Every row gives one point. The points of each table are mixes of a few directions, plus a little noise. Count the directions of each table, and those that both share. Where both have some left over, give the other angles between the two spaces (their principal angles), to ten degrees, smallest first.
In the rows, zero is written as 128.

First (5 x 3):
[[123 137  98]
 [132 140  93]
 [140  98 234]
 [101 131 103]
 [144 136 114]]
Second (5 x 3):
[[ 91 121 129]
 [163 140 112]
 [208 148 115]
 [103 128 111]
 [ 74 103 173]]
Directions: first 2, second 2, shared 2

First (7 x 6):
[[155 135 137 135 135  75]
 [110  87 163 115 141 233]
 [137 116 147 125 137 137]
 [136 151 106 135 120  71]
 [ 79 111 116 118 119 233]
 [137 160  98 137 116  56]
 [142 138 126 131 129  89]]
Second (9 x 6):
[[ 79 125 117 117 148  65]
 [114 153 132 126 101  84]
 [140  28 109 123 115 155]
 [173 143  89 145 169 161]
 [130 152 111 133 155 114]
 [142 177 137 140  68  92]
 [ 68 154 167 114 148 101]
 [150 148 142 136 141 175]
 [159  70 146 125 109 204]]
Directions: first 2, second 4, shared 1; angles 90

First (9 x 9):
[[107 130 138 156 130 113 152 109 175]
 [158 125 175 123 130 145 124  99  72]
 [149 126 119  99 119 150  70 125  66]
 [119 127 103 120 113 135  68 114 116]
 [111 130 107 134 130 116 142 142 166]
 [136 126 124 115 122 138  97 124 101]
 [136 128 127 119 135 128 152 153 123]
 [ 81 135  95 158 142  88 215 173 249]
 [153 126 164 124 131 141 130 112  84]]
Second (7 x 9):
[[ 89 128 163 158 143 131 126 104 131]
 [138 130 120 114 131 129 135 151 119]
 [139 126 162 121 133 151  94 109  66]
 [137 124 138 112 139 140 128 148  89]
 [ 58 132 153 167 164 118 180 154 178]
 [179 126  85 113  75 117  79  71 143]
 [153 131  75 109 113 110 152 161 170]]
Directions: first 3, second 3, shared 2; angles 60

First (9 x 11):
[[133  74 117 136 136 119 160  99 140 126 162]
 [ 92 141 166 111 155 143 203 154 139 125 164]
 [153 149  80 123  99 121  68 135 116  99 136]
 [164 148  95 120 100 118  76 116 114 100 144]
 [121 131  72  81 100 171  79  89 121  93 141]
 [102  30  97 180 152 113 149 146 161 168  92]
 [130 123 200 141 150 125 163 101 127 167  95]
 [146 150  98 137 114 104 111 167 126  99 161]
 [114 205 230 127 145 140 142 147 109 172  59]]
Second (10 x 11):
[[121 140 125 178 144 142 171 123 133 107 108]
 [130 123 104 195 204 171 136 153 103 147 114]
 [136 133 146  50 119 113  73 128 141 117 144]
 [107 132 110 168  77  82 150  84 122 185 125]
 [119 111 128 142  18  86 189 103 133 143 137]
 [137  84 110 102 109 122  83 150  96 201 161]
 [150 100 142 100 107 156 145 167 130  89 140]
 [125 158 134 110 194 136  84 122 137 111 114]
 [121 151 131  77 144  98  58 104 135 149 134]
 [133 149 148 160 164 173 190 145 150  32  96]]
Directions: first 5, second 4, shared 0; angles 50, 60, 70, 70

First (10 x 14):
[[139  98 136 106 172  98 144  66 125 150 155 157 120 155]
 [151 109 118 134 175 125 140 105 126 142 144 156 126 131]
 [121 162 114 161  84 169 110 206 131 103  95  97 138  92]
 [123 103 149  89 148  86 140  58 125 147 154 145 118 164]
 [122  92 156  75 159  69 146  29 124 155 165 154 114 179]
 [117 161 118 155  81 164 110 199 131 104  97  96 137  97]
 [166 140  84 193 160 187 125 202 130 118 111 139 140  79]
 [ 68 177 156 110   7 132  97 183 132  92  89  56 133 122]
 [150 122 111 149 160 143 133 137 128 132 131 145 130 116]
 [123 117 139 108 134 107 133  94 127 137 140 134 123 146]]
Second (11 x 14):
[[141 133 132 113 147 108 144 123 137 138 106 118 134 140]
 [ 94 109  93 189  80 180 115 164 106 134 178 136 112 138]
 [140 143 145 106 128 117 119 134 132 109  99 119 136 100]
 [ 85 138  61 231 146 187 185 151 167 170 166 106 130 246]
 [102  89 197  18 102  33 116   8 105 137 161 143 105 158]
 [150  83 109 143 114 148  96 146  78 133 162 173 108  74]
 [163 151 136 128 192 137 125 125 149  95 109 144 146  83]
 [146 114 146  78 105  84 126 128 107 149  92 115 125 115]
 [117 122 115 140  97 131 135 152 120 150 123 111 125 150]
 [139 152 140 125 153 137 120 130 145  97 113 130 141  95]
 [127 172 137 137 145 147 124 146 159  90 103 111 147 106]]
Directions: first 2, second 5, shared 2

First (10 x 20):
[[109 143  97 114 155 130 112  69 150  98  90 140 128  90 133 164 165 124
  179 118]
 [104 135 136 119 164 133 118 117  84 149  95  69 145 104 123 177 128 144
  214 126]
 [192 124 124 130 123 105 176 208 186 123 157 172 140 131 138  72 110  95
   71 112]
 [ 99 129 116  99 127 153  66 190  93 181 163 104  89 152 172 132 127 149
   60 150]
 [104  69 156 156  87 122 114  47 127  82 117 145 106 138 117 113 139 139
  111 166]
 [180 191 143 162  82 134 192 172 133 154 185 157 147 183  85  80  76 110
   73  83]
 [158 142 198 162 103 147 151  85  98 134 137  96 129 137 120 112  86 122
  186 101]
 [ 97  95 107 111 141 125  90  76 150  90  97 144 108  97 153 143 170 130
  137 153]
 [116 167  47  80 170 130  98 159 177 126 122 166 119  96 166 153 172 114
  106 115]
 [118  89 156 152 125  99 165 155  84 144 121  85 168 149  71 133 102 150
  143 155]]
Second (11 x 20):
[[ 94 167 140 116 127 102 155 114 144 148 123 141 171 136  70 134 139 124
  142 108]
 [128 148 123  95 207 163  74 153 145 134  96  58  13 119 218 126 140 133
  153 101]
 [106 188 164 105 106 121 148 102 136 138 131 120 136 140  79 143 131 112
  151  76]
 [139 130 107 155 192 161 111 130 113 123  91  65  45 144 173 124 115 154
  157 124]
 [168  92  99 139  48 133 137 193 107 107 189 166 123 161 123 119 105 121
    9 149]
 [105 122 104  88 143  99 115 186 166 152 141 164 153 119 134 117 157 121
   75 147]
 [180  87 162 170  38 151 141  68  77  83 158 145 154 117 123 137  93 116
  145 138]
 [141 120 168  85  96 138  94 111 139 118 147 137 124  86 173 135 141  98
  144 113]
 [ 98 121 104 104 165  97 121 163 163 154 121 158 166 115 127 118 156 131
  108 153]
 [134 162 151 149 101 141 155  90 104 118 127 104 116 153  88 140 105 128
  153  93]
 [116  73  85 202 185 103 156  97 114 133  83 151 207 119 101 113 125 171
  172 205]]
Directions: first 6, second 5, shared 2; angles 40, 50, 70

First (9 x 32):
[[118 136  88  49 217 182 170 204 174 138  70 157  56  54 121 133 117  40
  170 218 104 122  28  55 203   7 129 141  22  83  58  49]
 [134  93 165 151 133 147 159 132 128 156 106  92 133 136 124 175 122 142
  128  83 104 158 119 161 103 168 115 133 184 151 129 142]
 [116 154  82 119 113  72 111 137 116 110 184 148 147 140 132  93 143 151
  108 167 171 135 183 111 127  91 131 109 122 138 135 124]
 [121 138 140 172 159 156 134 114 104 144 154 123 159 141 115 134 137 133
  117 114 126 149 145 119 120 143 118 119 136 148 137 131]
 [135 104 149 121 139 152 152 141 143 144  89 110 109 116 127 159 117 116
  141 112 103 135  92 139 128 137 124 139 140 126 115 125]
 [131 140 144 159 108 134 100  86 110 117 144 132 152 147 127 111 132 140
  120 101 131 111 148 139 116 169 133 127 133 129 153 151]
 [125 142 111 127 100  93 105 117 120 110 156 139 139 140 133 103 134 145
  116 137 151 118 161 130 122 127 134 121 128 128 141 137]
 [127 152 122 145  99 108  89  91 111 105 160 145 150 147 131  92 136 143
  116 123 149 104 163 129 122 148 137 122 120 124 152 147]
 [143  92 151 109  84 109 133 129 148 129  88 105 107 130 139 153 114 141
  135  97 115 121 113 171 110 161 130 141 170 126 131 147]]
Second (9 x 32):
[[121 125 105 178 130 141 192 148 129  67 160  85 106  76 152 129 112  87
  129 128 130 100 138  98 151  94 173 133 157 102 122 159]
 [133 148  91  93 189 133 164 184 167 119 120 147  80  97 105 125 140  83
  143 190 135 126  85  59 152  60 133 124  84 135  83  88]
 [152 122 111 208 128 118 115 115 109 103 131 111 113 140 108 133 156 136
  148 117 123 138 124 147  64 211 153  97 210 121 152 106]
 [124 127 145 137 101 124 120 112 124 125 132 120 138 130 148 125 116 137
  116 103 128 123 147 140 136 139 133 125 133 125 133 148]
 [122 149 158  86 107 111 110 138 161 144 114 147 114 110 168 112  99 122
  102 117 137 128 140  95 191  86 130 105  57 132  90 130]
 [108 129 118  88 151 143 126 151 126 163 114 144 131 115 140 132 117 121
  131 157 120 154 117 121 164  75 111 125  79 114 108  94]
 [129 133 147  77 123 128 126 117 140 138 130 144 144 147 114 122 125 138
  116 127 135 105 127 128 134 110 104 164  98 155 129 162]
 [106  91 136 112 116 158 133  88  77 153 147 113 202 168 109 147 129 164
  130 113 114 124 144 206  98 139  88 197 159 127 185 173]
 [159 132 140 174 108  98  63  97 118 141 107 141 122 171 108 125 155 164
  136 101 127 151 129 158  63 235 131  83 177 141 148  96]]
Directions: first 4, second 5, shared 1; angles 60, 90, 90

First (8 x 32):
[[118 126 109 112 110 141 137 153  65 155 133 148 140 162 130 116  97 132
  129 112 155 186 122 149 127 112 137 106 181 121 113 156]
 [128 128 129 129 129 128 129 127 131 128 128 127 128 127 128 129 129 129
  128 128 128 126 129 127 128 129 128 129 127 129 128 127]
 [130 128 132 132 132 125 125 122 144 121 127 123 125 119 126 131 135 127
  127 132 120 114 131 123 129 131 125 134 116 131 133 121]
 [140 129 147 147 147 113 118  99 199  97 123 106 114  89 124 140 163 123
  127 146  97  61 136 105 130 144 118 151  68 136 147  97]
 [112 125 102 104 103 146 142 167  35 168 132 156 147 179 134 112  81 135
  130 102 170 217 117 157 125 107 142  96 205 118 103 170]
 [126 128 123 124 123 131 131 135 112 135 130 133 132 136 130 127 120 129
  128 124 135 143 126 133 128 124 131 122 141 126 123 135]
 [148 131 163 158 162 103 111  78 249  76 121  92 105  61 122 148 188 119
  127 160  74  15 142  91 133 156 109 169  27 141 160  74]
 [122 127 118 119 117 137 133 144  91 143 130 139 136 148 130 121 110 131
  128 118 145 162 123 139 127 119 132 115 159 123 118 145]]
Second (11 x 32):
[[108 117 127 192 162 101  77 107 158  96 149 113 164 125 117 133  97 113
  126 147 112  63 113 150 134 147 111 134  54 157 159 100]
 [158 132 174  99 135 142 157 119 180  92 115 128 130  89 103 136 153 130
  121 152 125  97 136  91 143 151 117 151 121  88 152 123]
 [ 82 122  60 169 116 108  83 141  50 186 147 130 122 186 167 118  90 125
  136  93 133 177 116 184 106  97 144  92 140 189  92 138]
 [138 131 135 104 119 138 149 133 127 132 119 131 117 122 126 128 142 131
  128 125 132 145 133 116 129 125 133 130 150 111 121 136]
 [138 127 152 138 146 125 123 115 168  94 129 123 145 106 111 134 129 123
  124 149 119  86 126 115 137 147 116 144  94 119 153 113]
 [122 122 133 152 144 118 110 118 145 110 136 121 144 122 121 131 117 122
  126 138 121  98 121 133 132 138 121 133  96 137 144 115]
 [110 131  87 119 102 131 129 147  63 182 129 138 105 166 158 119 123 135
  135  95 141 193 129 151 113  98 148 103 177 149  88 150]
 [128 132 115 105 109 137 144 141  98 157 122 136 110 142 141 123 136 136
  131 110 137 168 133 129 121 112 139 118 167 125 104 144]
 [133 133 125 105 115 137 145 136 112 144 121 134 115 133 135 126 138 134
  129 119 135 156 133 125 125 119 135 123 157 120 112 139]
 [119 130  98 111 106 134 138 145  80 171 125 136 106 153 149 120 129 137
  132 105 139 183 131 138 118 105 144 110 173 137  96 146]
 [171 129 203 111 156 138 152 104 228  49 116 118 151  62  82 142 154 123
  119 175 116  44 135  75 153 171 103 171  81  77 183 105]]
Directions: first 1, second 2, shared 0; angles 30

First (10 x 32):
[[117 110 134 134 136 126 130 125 128 126 126 130 132 136 128 109 136 133
  109 113 139 119 123 142 103 129 121 150 124 114 132 129]
 [ 84  79 169 157 161 132 124 134 132 117 124 132 147 150 133  70 172 143
   58  63 168  98 122 140  56 126 105 188 130  83 152 121]
 [165 129  60  97 103  97 161  97 118 134 123 129 107 130 127 147  72 130
  170 186  97 142  96 201 119 142 146 144  96 138 103 155]
 [153 173 118 114 109 138 119 137 127 137 133 123 118 108 124 173 110 113
  175 165 104 150 145  87 197 124 140  67 139 166 118 123]
 [ 89  95 174 155 157 139 115 140 135 117 127 131 147 142 131  84 172 138
   71  69 162 104 133 116  83 124 109 163 138  94 151 117]
 [101 143 189 151 146 162  94 161 138 126 133 128 144 120 128 126 173 121
  106  87 149 123 164  44 160 114 116  93 163 131 148 102]
 [146 146 108 116 114 124 132 124 124 134 130 127 121 121 127 151 108 123
  158 157 111 140 127 129 154 129 138 107 124 145 118 133]
 [131 160 149 130 124 149 108 147 133 132 133 123 129 113 126 155 137 116
  146 133 122 137 154  66 186 118 131  74 150 152 129 114]
 [169 149  69  97  97 106 152 105 119 138 129 125 107 120 126 163  75 124
  183 192  92 149 108 171 151 137 147 115 106 154 102 147]
 [122  96 114 130 134 110 144 112 125 123 122 131 129 144 130 100 124 141
  108 120 136 117 104 183  72 136 124 179 109 103 129 139]]
Second (10 x 32):
[[108  71  43 139 129 161 102  66 149 117 106 145 111 122 118 121 142 178
  136 165 143 131 178 155 116 128 182 100  85 123  52 129]
 [130 124  90 128 125 162 108 117 131 128 117 125 119 111 117 131 150 139
  142 134 127 149 158 106 150 132 147  77 111 150 105 110]
 [142 149 164 120 122  93 145 143 117 135 145 124 133 142 138 137  96 104
  124 128 119 118  92 140 115 123 110 165 144 130 162 142]
 [149 143  96 115 110 137 111 109 121 136 131 121 113 123 119 147 115 121
  151 155 115 146 134 122 138 130 150  94 110 168 121 121]
 [136 130 131 122 120 103 137 117 124 130 138 131 125 142 134 137  98 120
  129 147 122 118 108 155 107 123 131 156 126 130 134 143]
 [ 98 157 233 149 169 157 149 242 130 121 115 116 175  97 130  88 218 112
   93   7 146 133 134  30 183 142  41 108 192  78 190  89]
 [152 159 145 114 113 104 134 135 115 137 143 119 123 136 132 146  98  99
  137 140 111 130 100 132 125 125 123 139 134 152 157 134]
 [112  83  62 136 129 153 107  79 145 119 111 142 116 124 121 121 139 168
  133 159 140 129 166 151 119 126 171 108  95 124  68 130]
 [124 132 160 130 133 111 142 147 127 128 134 128 138 136 135 122 125 122
  116 113 130 117 112 132 120 125 108 156 144 109 147 135]
 [131 132 153 124 126  94 144 131 123 130 141 129 132 145 138 131  98 118
  119 133 125 111 100 156 105 122 119 172 137 117 147 148]]
Directions: first 2, second 3, shared 0; angles 30, 30

First (9 x 32):
[[ 66 105 129  92 124 141 180 182 149  84  78 135 186 147  96 104 148 102
  147 162  36 154 198  64 117  91 157 137 163 182  95 128]
 [ 44  96 128  82 122 142 196 200 155  70  62 136 205 154  88  96 150  92
  153 173   7 162 222  43 114  75 168 142 172 202  85 127]
 [122 127 128 124 127 130 133 133 128 125 122 129 134 129 125 126 130 127
  128 132 120 131 133 122 126 125 130 128 131 132 123 130]
 [163 142 128 147 131 123 101  98 118 153 157 125  96 116 145 141 119 142
  119 109 177 115  89 163 134 149 113 122 110  99 146 128]
 [190 150 129 163 133 117  77  75 110 171 178 122  70 107 157 151 110 153
  110  95 217 102  57 192 137 167  99 118  95  73 160 131]
 [182 148 130 157 132 119  85  84 111 163 171 122  80 112 154 149 114 151
  110 100 205 107  67 181 136 161 104 118  99  82 157 131]
 [109 121 127 118 126 132 142 143 134 116 113 130 145 134 119 120 134 120
  133 138 101 134 148 109 125 115 136 130 138 142 118 128]
 [142 133 127 136 129 126 116 116 124 136 138 128 116 123 135 134 124 134
  123 121 149 122 114 142 130 137 121 125 121 116 136 129]
 [137 131 128 132 129 127 121 123 126 133 135 127 120 125 133 130 128 130
  126 125 140 125 118 136 128 134 124 127 122 122 134 129]]
Second (8 x 32):
[[ 92 110  91  95  87 109 139 142 127  54 125 149 135 140  85 124 181 224
  142 154  38 156 171  75 158 141  43  67 187 181 107 111]
 [104 116 104 107 101 115 135 137 127  80 126 141 132 136 100 125 163 191
  137 145  69 147 156  94 148 136  73  88 166 163 114 117]
 [163 145 165 160 168 146 118 115 129 199 131 107 122 116 170 132  76  34
  114 103 216 100  87 179  99 116 211 188  71  76 149 145]
 [115 122 115 116 113 122 132 133 128 102 127 136 130 133 112 127 147 162
  133 137  96 138 143 109 139 133  98 106 149 147 120 121]
 [165 146 166 161 170 147 117 114 129 203 131 107 121 115 172 133  73  30
  113 101 220  99  85 181  97 114 214 191  68  73 149 145]
 [120 124 119 121 119 124 130 131 128 112 128 133 129 131 119 127 140 149
  131 133 108 134 137 117 135 131 109 114 141 140 123 124]
 [136 132 136 135 137 132 125 125 129 144 128 123 126 126 137 129 116 107
  125 122 148 122 119 140 121 126 146 142 115 117 132 132]
 [129 128 128 129 129 128 128 128 128 129 128 128 128 128 128 128 127 127
  128 128 130 127 127 129 127 128 129 129 127 127 128 128]]
Directions: first 1, second 1, shared 0; angles 60

First (11 x 32):
[[ 72  87  90 101 122 135  61  80 115 120 188  63 187 105 113 145 119  88
  197 191 102 141  91  16  28 130 137 148  29 128 179 146]
 [ 73  89  96 103 123 133  67  82 115 121 186  65 184 107 116 146 121  88
  195 190 104 139  94  20  36 129 136 148  33 128 177 145]
 [144 139 138 136 130 125 146 139 132 130 111 145 112 135 132 124 129 140
  109 110 135 124 139 158 157 127 126 122 156 128 113 122]
 [140 137 134 134 130 126 143 138 132 131 115 142 115 134 131 124 130 137
  112 116 135 126 134 152 148 127 125 124 149 129 118 123]
 [103 110 112 116 125 130  97 105 124 125 155  97 154 116 120 134 125 109
  160 155 116 135 113  79  83 129 131 137  85 127 151 136]
 [189 173 166 159 134 123 202 182 142 137  63 201  67 151 145 109 136 172
   53  59 156 113 168 249 235 126 117 105 234 127  73 108]
 [178 164 158 153 133 123 186 170 140 136  77 185  78 146 139 112 137 165
   68  73 149 119 160 222 213 125 119 111 213 127  84 114]
 [108 115 116 119 126 130 103 109 123 123 151 105 149 118 124 135 124 112
  153 151 117 132 114  89  92 128 132 136  93 128 145 133]
 [110 114 118 118 125 130 107 111 124 126 147 109 148 124 123 136 124 115
  149 146 121 132 115  93  96 131 130 134  97 127 144 134]
 [127 126 128 128 129 128 126 127 128 128 129 124 129 128 129 128 129 128
  131 129 127 128 127 124 126 128 128 126 125 127 129 128]
 [164 157 151 146 129 122 171 159 137 132  88 170  91 143 137 117 134 155
   84  87 145 121 152 200 192 127 121 114 191 129  95 116]]
Second (8 x 32):
[[ 35 100  94 134 101 133  65 151 109 121 119  68 115  67 111 138 124 136
  169 197 167 124 143  89 101 138 146 107  38 124 151 104]
 [ 72 128 147 135  95 124  89 155 118 115 101  85 101 108 136 161 141 121
  125 155 152 109 162 135 180 116 163 103  57 145 108 130]
 [123 138 101 121  98 117  96 125 120 129 109 134 146 144  75 129  94 111
   84 132 155 137 116  83 102 141 143 141 140 126 143  92]
 [107 100 113 133 157 145 140 125 130 131 156 109 123  86 153 110 144 152
  194 153 116 134 123 132  93 133 103 122 106 115 146 140]
 [222 143 149 122 174 131 202 101 148 140 155 188 144 172 154 102 134 132
  120  70  80 138 104 165 125 125  93 152 218 123 119 154]
 [112  95  88 130 163 145 139 117 129 135 165 120 139  84 135  94 128 156
  198 157 117 145 105 110  53 143  92 130 125 104 166 126]
 [186 166 130 117 103 109 130 115 129 132 103 175 154 196  81 134  93  96
   36  82 136 134 110 109 138 130 143 154 197 133 120 104]
 [171 155 201 132 131 122 168 137 142 119 114 144 102 166 183 155 165 117
   97  81 101 104 161 202 232  97 143 117 138 154  72 174]]
Directions: first 1, second 3, shared 0; angles 40
